Every row gives one point. The points of each table are mixes of a few directions, plus a little noise. Count the directions of each table, and those that both share. Where both have some left over, give the other angles between the two spaces (their principal angles), to ten degrees, smallest first.

First (7 x 2):
[[-0.2  0.4]
 [-1.8  3.8]
 [-3.5  7.3]
 [ 3.6 -7.5]
 [ 1.3 -2.7]
 [-2.4  4.8]
 [ 3.0 -6.2]]
Second (5 x 2):
[[-3.6 -2.7]
 [ 7.5  5.4]
 [-1.5 -1.1]
 [-5.5 -4.1]
 [ 3.0  2.3]]
Directions: first 1, second 1, shared 0; angles 80

First (6 x 3):
[[-5.3  2.8 -1.1]
 [-2.2  0.8  6.5]
 [-4.2  2.1 -4.2]
 [ 0.0  0.2 -5.5]
 [ 1.8 -0.9  4.4]
 [10.1 -4.8 -0.2]]
Second (5 x 3):
[[ 0.5 -0.3  0.4]
 [-7.2  3.7 -6.2]
 [ 5.3 -2.7  4.6]
 [ 5.5 -2.8  4.7]
 [-4.1  2.1 -3.5]]
Directions: first 2, second 1, shared 1

First (8 x 6):
[[ 3.3  6.0  3.1  6.5  3.5  7.8]
 [ 3.4  1.9 -0.3  8.7  4.6  4.2]
 [-1.8 -3.5 -0.8 -2.5 -1.3 -3.7]
 [-1.3 -5.6 -0.6 -6.3  4.5 -5.6]
 [-0.7  2.4 -3.2  0.4 -7.9 -0.3]
 [-3.5 -4.9  1.4 -3.6 -3.1 -4.5]
 [-2.0 -4.0  4.6 -4.3  3.7 -2.1]
 [ 2.6  7.7 -4.2  1.2 -4.0  4.1]]
Second (8 x 6):
[[  1.8 -12.4  -2.6   3.0   4.5  -3.9]
 [  4.3   3.5  -0.3  -5.4  -0.9   6.3]
 [  4.5  -1.3  -1.2  -3.9   0.8   4.4]
 [ -4.2   5.9   1.9   1.7  -2.4  -1.7]
 [ -7.9   3.0   2.3   6.6  -1.6  -7.4]
 [ -0.7   5.9   1.2  -1.4  -2.1   1.9]
 [ -0.8   4.9   1.1  -1.0  -1.8   1.5]
 [  3.1  -9.5  -2.3   0.5   3.6  -1.0]]
Directions: first 4, second 2, shared 1; angles 60

First (10 x 9):
[[ 13.2   2.3  -0.3   2.3 -10.8  -5.3  -0.8   1.2   1.6]
 [  3.6  -1.4   5.9  -0.9  -0.8   2.6  -1.5  -2.3   5.2]
 [  1.6 -12.7  -3.0  -2.5  -8.6   3.2   6.1  -0.4   3.6]
 [ -7.3  -2.5  -0.1   4.7   5.2   1.8  -0.6   2.7  -6.3]
 [  2.9  -0.4  -0.9  -1.4  -2.6  -1.4   0.8  -0.2   1.7]
 [ -6.4  -1.0  -2.3  -0.4   2.8   5.2   2.2  -0.7  -2.6]
 [ -3.6   4.6   0.9  -0.8   3.7   5.8  -0.7  -2.0  -0.3]
 [  2.8   3.2  -5.0   1.8  -1.3 -12.3  -1.0   3.8  -4.2]
 [ -3.6   5.4   4.5  -1.1   8.2   0.2  -3.4  -1.6   1.1]
 [ -3.7   2.9   0.5  -1.1   4.6   0.6  -1.2  -0.7  -0.7]]
Second (8 x 9):
[[ 0.8  8.5  0.7  6.8  0.3 -8.7 -0.2 10.2 -5.3]
 [-4.3 -8.1 -3.6 -0.5 -3.0  0.4  7.4  3.3 -2.1]
 [ 2.3  6.7  0.2 -1.6 -0.1 -5.0 -1.1  2.1  3.3]
 [ 0.8  2.7 -1.2  1.6  0.6  7.2 -7.4 -4.9  1.6]
 [-4.8 -9.2 -6.8 -1.4 -3.8 10.2  2.1 -3.2  1.3]
 [ 0.4 -1.1  1.3  0.0  0.9  2.0 -1.2 -2.6 -0.3]
 [ 2.9  0.7  6.6 -2.5  3.2 -7.0  2.0 -0.5 -0.3]
 [ 1.8 -0.4  3.0 -2.1  2.0  0.7 -1.5 -4.3  1.6]]
Directions: first 5, second 4, shared 2; angles 40, 50

First (9 x 11):
[[ -0.3   1.0   0.3   2.0   1.2   2.9   0.0   2.4  -1.7   0.6  -2.2]
 [ -1.0  -6.3   3.3  -1.9  -6.2   5.3   2.3  -2.6   3.9  -3.8   9.2]
 [  1.0  -0.9  -1.5  -4.6  -1.7  -8.4  -0.6  -5.4   3.5  -0.5   3.4]
 [  0.1   2.5  -0.8   1.8   2.6   0.1  -0.7   2.2  -2.3   1.5  -4.2]
 [ -2.3  -1.5   4.2   7.2   0.0  17.5   2.2   8.3  -4.2  -0.9  -1.4]
 [  1.5   3.6  -3.5  -2.4   2.9 -10.5  -2.1  -2.6   0.1   2.2  -3.6]
 [  0.4  -3.9   0.4  -4.9  -4.5  -4.5   0.6  -5.8   4.9  -2.3   7.4]
 [  0.7  -0.1  -1.1  -2.6  -0.6  -5.4  -0.5  -3.0   1.8   0.0   1.3]
 [ -0.1   5.6  -1.3   5.3   6.1   3.0  -1.2   6.5  -5.9   3.4  -9.9]]
Second (10 x 11):
[[-1.0  0.7  4.6 -0.6  1.3 -5.4  0.2 -1.1 -2.0  2.7 -3.2]
 [ 0.6  0.0 -1.3 -1.8  3.6  2.8  0.2 -1.8 -0.5 -0.6  3.2]
 [ 1.0  0.8 -4.7  3.1 -6.4 -1.8 -3.3  3.5  3.7  1.1 -6.9]
 [ 0.1 -1.8 -0.8 -2.2  5.3  9.3  3.8 -1.8 -1.5 -5.4 12.6]
 [-2.4  0.7 11.2 -2.2  4.1 -9.4  1.9 -3.0 -5.2  4.0 -3.4]
 [ 1.8 -0.4 -9.6  3.1 -5.6  7.4 -2.0  4.0  5.3 -3.7  1.3]
 [ 2.6  1.6 -3.6 -4.2  6.6  0.1 -3.5 -4.4  0.6  2.3 -2.2]
 [-4.2 -2.6  7.9  4.1 -5.5  0.9  7.0  3.8 -3.1 -4.5  7.4]
 [-1.4  0.1  5.5 -0.6  0.9 -5.0  1.1 -0.9 -2.5  1.9 -2.1]
 [ 2.9  1.5 -9.2  1.3 -3.4  0.5 -5.3  2.2  5.1  1.5 -6.9]]
Directions: first 2, second 3, shared 0; angles 30, 80
